Each row is a point. Each copy is the shape, with its points in the same order, stretched, turned, moved and blurred by noise. Say if it was mirrored as well.

Shape (7 x 2):
[[-17 -11]
 [  0 -40]
 [ 27  20]
 [ 19  -6]
 [ 16 -23]
 [ 27 -13]
 [-33  -6]]
Copy 1 (7 x 2):
[[ 33 -11]
 [ 19 -60]
 [-45  11]
 [-25 -20]
 [-16 -39]
 [-34 -32]
 [ 60   0]]
Copy 1 is: mirrored
Copy 2 (7 x 2):
[[-13  -2]
 [-36  20]
 [ 31  24]
 [  4  26]
 [-11  29]
 [ -2  32]
 [-12 -16]]
Copy 2 is: mirrored
Copy 3 (7 x 2):
[[ 18  19]
 [ 34  -1]
 [-20 -37]
 [  3 -27]
 [ 19 -22]
 [  3 -36]
 [ 18  43]]
Copy 3 is: mirrored

Shape (7 x 3):
[[ -5   3  20]
 [ 18 -37 -53]
 [ 20 -39 -45]
 [  0  30   6]
 [-10  20 -12]
 [-33  34  10]
 [-33   7  12]]
Copy 1 (7 x 3):
[[ 15  -6  20]
 [-16  17 -60]
 [-10  15 -57]
 [ 11  16  29]
 [-11   7  11]
 [-16 -13  39]
 [-16 -26  21]]
Copy 1 is: only turned
Copy 2 (7 x 3):
[[ 14 -13 -25]
 [ 39   9  33]
 [ 39   3  33]
 [  4   7 -16]
 [ 23  18  -9]
 [ 24  21 -34]
 [ 34   2 -31]]
Copy 2 is: only turned
Copy 3 (7 x 3):
[[  7 -11   7]
 [-44  26  -5]
 [-40  23  -7]
 [ 27  11  10]
 [ 14  17  16]
 [ 24   2  30]
 [  4  -7  27]]
Copy 3 is: only turned
Copy 4 (7 x 3):
[[ 13 -15 -15]
 [-48  56  47]
 [-39  60  46]
 [  7 -11 -37]
 [-18   3 -25]
 [-12 -36 -43]
 [ -9 -39 -21]]
Copy 4 is: mirrored

Shape (10 x 4):
[[-28  33  17  18]
 [-60  46  -7 -27]
 [-14  21  10  23]
 [ 21  12  -7  25]
 [ 19 -30 -33  15]
 [ -1  25  22 -22]
 [-13  16  20  20]
 [ 23   0  19  22]
 [ 25 -23 -16  -4]
 [  9  31  -2  -9]]
Copy 1 (10 x 4):
[[  3   9  31  -8]
 [ 29  27  42  25]
 [  1   4  18 -17]
 [ -1  -7  -4 -19]
 [ -4 -37  -6   7]
 [  2  25   2  11]
 [-12   4  23 -11]
 [-19  -7   0 -24]
 [ -3 -20 -12  15]
 [ 16  11  -6  -1]]
Copy 1 is: only turned
Copy 2 (10 x 4):
[[ 13  -5 -34   1]
 [-31  13 -60 -18]
 [ 16 -13 -20   2]
 [ 12 -31  -5  18]
 [  5 -35  35  -4]
 [-15   8 -22  26]
 [ 21  -7 -14   6]
 [ 24 -19  10  24]
 [ -5 -21  30  12]
 [-18 -11 -28  25]]
Copy 2 is: mirrored

Shape (11 x 6):
[[  6  -1  39  12  -3  11]
 [-19  -4 -23 -23 -19  24]
 [ 21  23 -29 -24  -5  10]
 [-14   2 -13 -20   0 -27]
 [-15  -2  14 -17 -11  -5]
 [ -4 -21  20 -25  -2 -11]
 [ 13   4  26  23  17  37]
 [ -1 -26  12 -47   8 -24]
 [ -6  11  30  29  33  30]
 [  6  12 -39 -27   2   8]
 [ 12 -20 -39  -3   1 -11]]
Copy 1 (11 x 6):
[[ 10 -24   5  -9 -39  18]
 [ 10  -8 -47 -30  33 -18]
 [ -3 -25   2 -21  13 -36]
 [ 26 -18  13 -10  17 -13]
 [ 27 -22 -12 -12   0   0]
 [ 23 -32  -7   2   3   7]
 [-14  -5   1  -3 -40   5]
 [ 29 -39  -3  14  19  -2]
 [ -4  12  12   3 -52   5]
 [ -3 -15  -9 -17  29 -36]
 [ -7 -21   4 -19  36  -7]]
Copy 1 is: only turned
Copy 2 (11 x 6):
[[  4   4 -31 -20 -33  -1]
 [-24   5 -17  10   9  30]
 [-10 -22 -13  41  12   3]
 [-11 -17  23  16 -10  -7]
 [-15  -6 -10  -6 -23   6]
 [ -5  -5 -10  -5 -35  16]
 [ 17  19 -37  -9 -15 -14]
 [ -6  -4   4  14 -36  21]
 [ 20  25 -20  -9 -11 -30]
 [ -8 -17   3  36  20   3]
 [ 11 -11  16  17  20   9]]
Copy 2 is: mirrored
Copy 3 (11 x 6):
[[ 32  -6  26   2  -9  21]
 [ 26  10  -9 -25  15 -16]
 [  6   1 -38  -3  -3   2]
 [  0 -20   5 -16  29  13]
 [ 30 -11  12 -14  23  10]
 [ 21 -12  19   6  35   4]
 [ 18  17  19   8 -28  23]
 [ 11 -13  10  16  60   1]
 [ 13  17  29  -2 -20  40]
 [ -5   8 -31  -8  10  -3]
 [-25  -7   2   1   3 -11]]
Copy 3 is: mirrored
